Each row is a point. Each table stands for the endless flat space through its points: a line for two points, a plane for three, and so on. The two share one point or none. Which?

First (3 x 4)
[[-0.30, -0.12, +0.02, -0.57],
[-0.22, -0.05, +0.01, -0.49],
[+0.19, -0.06, +0.49, -0.03]]
Second (2 x 4)
[[+0.27, -0.30, -0.04, -0.45],
[+0.19, -0.19, +0.03, -0.41]]
They share: no point

First (3 x 6)
[[+0.24, +0.51, -0.11, -0.37, +0.21, +0.62],
[-0.03, +0.13, +0.11, -0.18, -0.20, +0.39],
[-0.15, +0.15, +0.03, -0.04, -0.06, +0.21]]
Second (3 x 6)
[[+0.14, +0.16, +0.03, -0.29, +0.21, +0.76],
[+0.26, +0.32, +0.03, -0.27, +0.00, +0.49],
[-0.30, -0.08, +0.03, -0.23, +0.22, +0.67]]
They share: no point

First (3 x 9)
[[+0.28, -0.30, +0.27, +0.11, -0.22, -0.44, -0.02, +0.23, +0.19],
[+0.32, -0.22, +0.21, +0.15, -0.30, -0.41, -0.14, +0.22, +0.38],
[+0.04, -0.38, +0.27, -0.05, -0.10, -0.47, +0.16, +0.06, -0.22]]
Second (5 x 9)
[[+0.55, -0.52, +0.31, -0.05, -0.47, +0.21, +0.20, -0.86, +0.75],
[-0.11, +0.13, +0.04, +0.28, -0.36, -0.34, -0.54, -0.08, -0.20],
[-0.19, -0.02, +0.13, -0.23, -0.29, -0.55, -0.10, +0.12, +0.09],
[+0.09, -0.17, +0.27, -0.02, -0.41, -0.14, -0.11, -0.33, +0.21],
[+0.05, -0.38, +0.77, -0.03, -0.53, +0.05, -0.02, -0.08, +0.17]]
They share: [+0.06, -0.14, +0.06, +0.01, -0.32, -0.38, -0.17, -0.06, +0.24]

First (5 x 12)
[[-0.15, -0.11, -0.20, +0.27, -0.26, +0.02, -0.17, -0.11, +0.17, -0.61, -0.19, -0.42],
[-0.02, -0.35, -0.37, -0.05, +0.04, +0.37, +0.21, -0.24, +0.24, -0.27, -0.24, -0.25],
[-0.29, -0.03, -0.37, -0.46, +0.36, +0.30, +0.35, +0.08, +0.05, -0.09, -0.19, -0.44],
[-0.31, -0.19, -0.60, +0.07, +0.20, +0.52, +0.15, +0.33, +0.23, -0.17, -0.43, -0.76],
[-0.15, -0.11, -0.77, -0.18, +0.55, +0.57, +0.67, -0.06, +0.22, +0.29, -0.05, -0.67]]
Second (2 x 12)
[[-0.20, -0.19, -0.40, -0.20, -0.03, +0.19, +0.22, -0.39, +0.27, -0.16, +0.14, -0.33],
[-0.17, -0.19, -0.32, -0.14, -0.04, +0.19, +0.16, -0.29, +0.17, -0.20, +0.05, -0.29]]
They share: no point

First (4 x 18)
[[+0.46, +0.64, -0.14, +0.55, +0.16, -0.31, -0.06, +0.24, -0.39, -0.14, -0.40, -0.20, +0.05, +0.10, +0.21, +0.00, +0.27, -0.01],
[+0.30, +0.42, -0.04, +0.49, -0.04, -0.35, -0.12, +0.44, -0.33, -0.26, -0.26, -0.04, -0.15, +0.04, +0.17, +0.08, +0.07, +0.09],
[+0.34, +0.49, -0.33, +0.32, +0.00, -0.42, +0.33, +0.14, -0.37, -0.40, -0.41, -0.17, +0.35, +0.17, +0.63, -0.11, +0.34, +0.09],
[+0.52, -0.05, +0.33, +0.20, -0.42, +0.18, -0.03, +0.08, +0.11, +0.02, -0.65, -0.35, +0.35, +0.59, +0.27, -0.41, +0.76, +0.51]]
Second (6 x 18)
[[+0.18, +0.15, -0.06, +0.29, -0.49, -0.22, +0.07, +0.60, +0.11, -0.10, -0.37, +0.03, +0.04, +0.28, +0.16, -0.43, +0.35, +0.36],
[+0.33, +0.29, +0.35, +0.31, -0.14, -0.34, -0.69, +0.05, -0.66, -0.92, -0.50, -0.19, -0.25, -0.25, +0.15, +0.25, +0.27, +0.16],
[-0.09, +0.67, +0.29, +0.03, -0.63, -0.55, -0.33, +0.65, -0.33, -0.69, -0.89, +0.45, -0.27, -0.22, +0.16, -0.33, +0.18, +0.45],
[+0.37, +0.06, +0.17, +0.68, -0.43, -0.15, -0.02, -0.02, -0.26, -0.58, +0.34, -0.30, +0.48, +0.31, +0.56, +0.11, -0.06, +0.31],
[-0.13, +0.45, -0.07, +0.17, -1.09, -0.29, +0.17, +0.69, +0.11, -0.31, -0.35, +0.29, +0.17, +0.24, +0.26, -0.55, +0.06, +0.51],
[+0.04, +0.58, +0.43, +0.20, -0.40, -0.57, -0.36, +0.44, -0.48, -0.78, -0.71, +0.30, -0.16, -0.24, +0.31, -0.12, +0.07, +0.41]]
They share: no point

First (6 x 24)
[[-0.03, +0.05, +0.32, -0.98, +0.13, -0.02, -0.73, +0.94, +0.28, +0.03, +0.08, -0.35, +0.72, -0.47, +0.25, +0.03, -0.42, +0.15, -0.53, +0.46, -0.33, +0.07, -0.07, -0.19],
[-0.34, +0.16, -0.13, -0.28, +0.18, +0.25, -0.07, +0.10, -0.39, -0.25, -0.45, -0.15, +0.19, +0.09, -0.39, +0.76, -0.38, -0.04, +0.05, -0.26, -0.18, -0.02, -0.37, -0.16],
[+0.22, +0.43, +0.02, -0.29, -0.07, -0.07, -0.50, +0.59, -0.06, -0.14, -0.39, -0.36, +0.49, +0.18, -0.10, +0.40, -0.29, +0.41, -0.23, +0.19, -0.65, -0.02, -0.29, -0.02],
[-0.33, -0.30, +0.22, -0.01, +0.03, -0.17, -0.19, +0.64, +0.06, +0.46, +0.01, -0.16, +0.36, -0.60, +0.55, -0.17, -0.28, +0.15, -0.90, -0.27, +0.00, +0.29, -0.04, +0.15],
[+0.24, +0.39, +0.00, +0.29, -0.01, -0.15, -0.42, +0.15, -0.20, -0.16, -0.59, -0.46, +0.31, +0.16, -0.14, +0.54, -0.01, +0.59, -0.41, -0.07, -0.61, +0.00, -0.15, +0.20],
[+0.06, -0.02, +0.02, -0.61, +0.04, +0.25, -0.08, +0.45, -0.14, -0.35, -0.38, -0.25, +0.04, +0.13, +0.00, +0.50, -0.21, +0.40, +0.13, -0.06, -0.28, +0.35, -0.53, +0.34]]
Second (5 x 24)
[[+0.00, -0.55, +0.03, -0.68, +0.16, +0.14, -0.03, +0.33, -0.23, +0.20, +0.07, -0.03, +0.41, +0.27, -0.11, +0.39, -0.20, -0.19, -0.14, +0.03, +0.30, +0.77, -0.10, +0.44],
[-0.41, -0.53, +0.44, -0.60, +0.47, +0.33, -0.31, +0.17, -0.36, +0.21, -0.41, +0.06, -0.46, -0.15, -0.19, +0.06, -0.73, +0.08, -0.21, -0.43, +0.06, +0.23, -0.83, +0.00],
[-0.07, -0.56, -0.57, -0.75, +0.20, -0.10, -0.18, +0.29, -0.16, +0.26, +0.41, -0.20, +0.09, +0.09, -0.22, +0.18, -0.36, +0.25, +0.07, -0.21, +0.31, +0.39, -0.30, +0.19],
[-0.51, +0.16, +0.34, +0.12, -0.34, +0.03, +0.59, +0.31, +0.11, -0.10, -0.66, -0.34, +0.35, -0.03, -0.03, +0.96, -0.03, -0.50, -0.32, -0.13, +0.14, +0.67, -0.12, +0.24],
[-0.42, +0.03, -0.18, -0.19, +0.30, +0.43, -0.20, +0.59, -0.50, -0.24, -0.20, +0.13, +0.23, -0.61, +0.58, +0.03, -0.43, +0.50, -0.31, -0.61, -0.49, -0.35, -0.36, -0.09]]
They share: [-0.36, -0.17, +0.01, -0.30, +0.11, +0.17, +0.03, +0.36, -0.21, +0.00, -0.24, -0.10, +0.12, -0.18, +0.07, +0.36, -0.34, +0.05, -0.21, -0.33, -0.01, +0.25, -0.35, +0.10]
